Rows are points. The points of each table are mixes of a few directions, plus a little noise. How many directions does each table use, and how many do they share? Where both have some left over, give the other angles between the two spaces (their principal angles), to ten degrees, smallest first.

First:
[[ 27.1  29.1]
 [ -2.9  -3.0]
 [ -7.2  -7.8]
 [ 11.4  12.2]
 [-35.5 -38.1]
 [  7.0   7.5]]
Second (5 x 2):
[[ 26.7 -11.3]
 [ 30.7 -13.0]
 [-30.3  12.9]
 [  1.5  -0.6]
 [-28.7  12.2]]
Directions: first 1, second 1, shared 0; angles 70

First (7 x 3):
[[ 39.2  41.5  46.3]
 [  8.6   9.0  10.1]
 [  4.3   4.5   5.2]
 [-15.7 -16.4 -18.3]
 [ -6.5  -6.5  -7.5]
 [-10.7 -11.3 -12.8]
 [-19.0 -20.4 -23.1]]
Second, 5 rows:
[[  2.5   1.5  10.1]
 [ -8.1  -9.1  -7.7]
 [ -6.9  -6.4 -15.7]
 [ 38.5  45.3  13.7]
 [-25.4 -31.5  -0.3]]
Directions: first 1, second 2, shared 1

First, 5 rows:
[[-37.9 -27.8  31.5  -0.9]
 [ 21.3  32.5 -17.2   5.0]
 [ -3.3  22.1   3.3   6.4]
 [ 13.8 -40.8 -12.7 -13.1]
 [  6.1  14.0  -4.9   2.6]]
Second, 8 rows:
[[ -4.9  -1.8  46.2  20.0]
 [  3.0   0.2 -48.0 -12.8]
 [ 17.6   1.6  -6.7 -14.7]
 [ -0.9  -2.5  -6.7   9.3]
 [ -7.8  10.0  26.1 -29.9]
 [  3.9   0.6  28.9   2.6]
 [-20.4 -11.4 -39.7  44.1]
 [  8.9   4.1  -0.8 -18.6]]
Directions: first 2, second 3, shared 1; angles 90

First, 8 rows:
[[ -7.2   7.7 -12.8  -5.2   2.6   7.5]
 [-35.0  -2.8  38.2 -59.2  24.7  33.0]
 [-12.0 -11.5  -3.8  -2.1  -2.6  -5.2]
 [ -0.5 -33.4   7.1  19.1 -14.9 -30.1]
 [ -3.6  12.1  -3.7 -10.3   6.5  13.0]
 [ -3.7  -4.9  -8.8   5.1  -4.0  -5.7]
 [  7.1  19.5 -38.3  17.5  -5.2   1.0]
 [ 55.0  13.2  22.1  35.2  -7.0 -13.5]]
Second (8 x 6):
[[ 14.5 -25.4   4.0  -9.2  14.8  12.1]
 [-39.9  58.8  28.0  44.1 -33.7   3.3]
 [ 12.7 -31.1  -3.5 -12.2  18.8   5.8]
 [-35.0  -8.4 -14.2  18.3  11.3 -11.9]
 [  7.9  18.0 -25.2 -17.0 -13.9 -27.2]
 [  5.2 -26.2   6.4  -1.8  17.2  14.3]
 [ 13.8  20.9   2.7  -8.6 -16.9  -3.3]
 [ 20.1  -7.2   2.9 -12.9   1.7   5.4]]
Directions: first 3, second 3, shared 0; angles 30, 60, 90

First, 9 rows:
[[  7.0   7.4   2.0 -25.0  13.2 -27.0  -8.3  19.3 -23.1]
 [-10.2   3.0 -27.0  34.8   2.9  34.8   6.9  33.2  34.8]
 [ -7.3   6.8   2.3  17.6  37.9  18.3  -1.7  41.9   9.7]
 [ -2.8   4.3 -12.1  10.4   8.8   9.7   0.9  25.7  10.4]
 [ -0.6 -13.5  73.0  -7.0  24.9  -2.2  -2.4 -65.1 -24.9]
 [ -0.1  -2.9 -15.4   4.3 -22.7   3.6   4.3 -10.1   9.9]
 [  6.4   0.9 -21.9 -15.9 -28.1 -18.7  -0.5  -3.4  -5.2]
 [  2.4   3.6 -19.0  -4.3 -10.8  -5.7   0.2  12.1   1.7]
 [  5.0 -10.2  16.9 -14.2 -25.6 -13.2   1.3 -53.1 -12.5]]
Second (7 x 9):
[[  5.9 -36.1 -18.1  25.9  -0.4  -3.6 -16.1  -2.0 -25.2]
 [ -0.5  -9.2 -24.4  11.4  23.1  -7.2 -31.9 -17.7  -1.9]
 [  1.7   1.0  20.1  -5.6 -22.1   6.5  28.2  16.4  -3.4]
 [ -3.7  16.8  -1.9  -9.7  12.1  -1.2  -6.6  -7.5  14.1]
 [-10.2  66.5  37.4 -49.1  -3.3   8.5  35.6   6.2  45.7]
 [  6.8 -28.8   6.0  14.8 -23.2   3.5  16.2  15.9 -24.3]
 [  0.2 -11.0 -19.3  11.7  15.4  -5.3 -25.0 -11.9  -4.4]]
Directions: first 3, second 2, shared 0; angles 80, 90
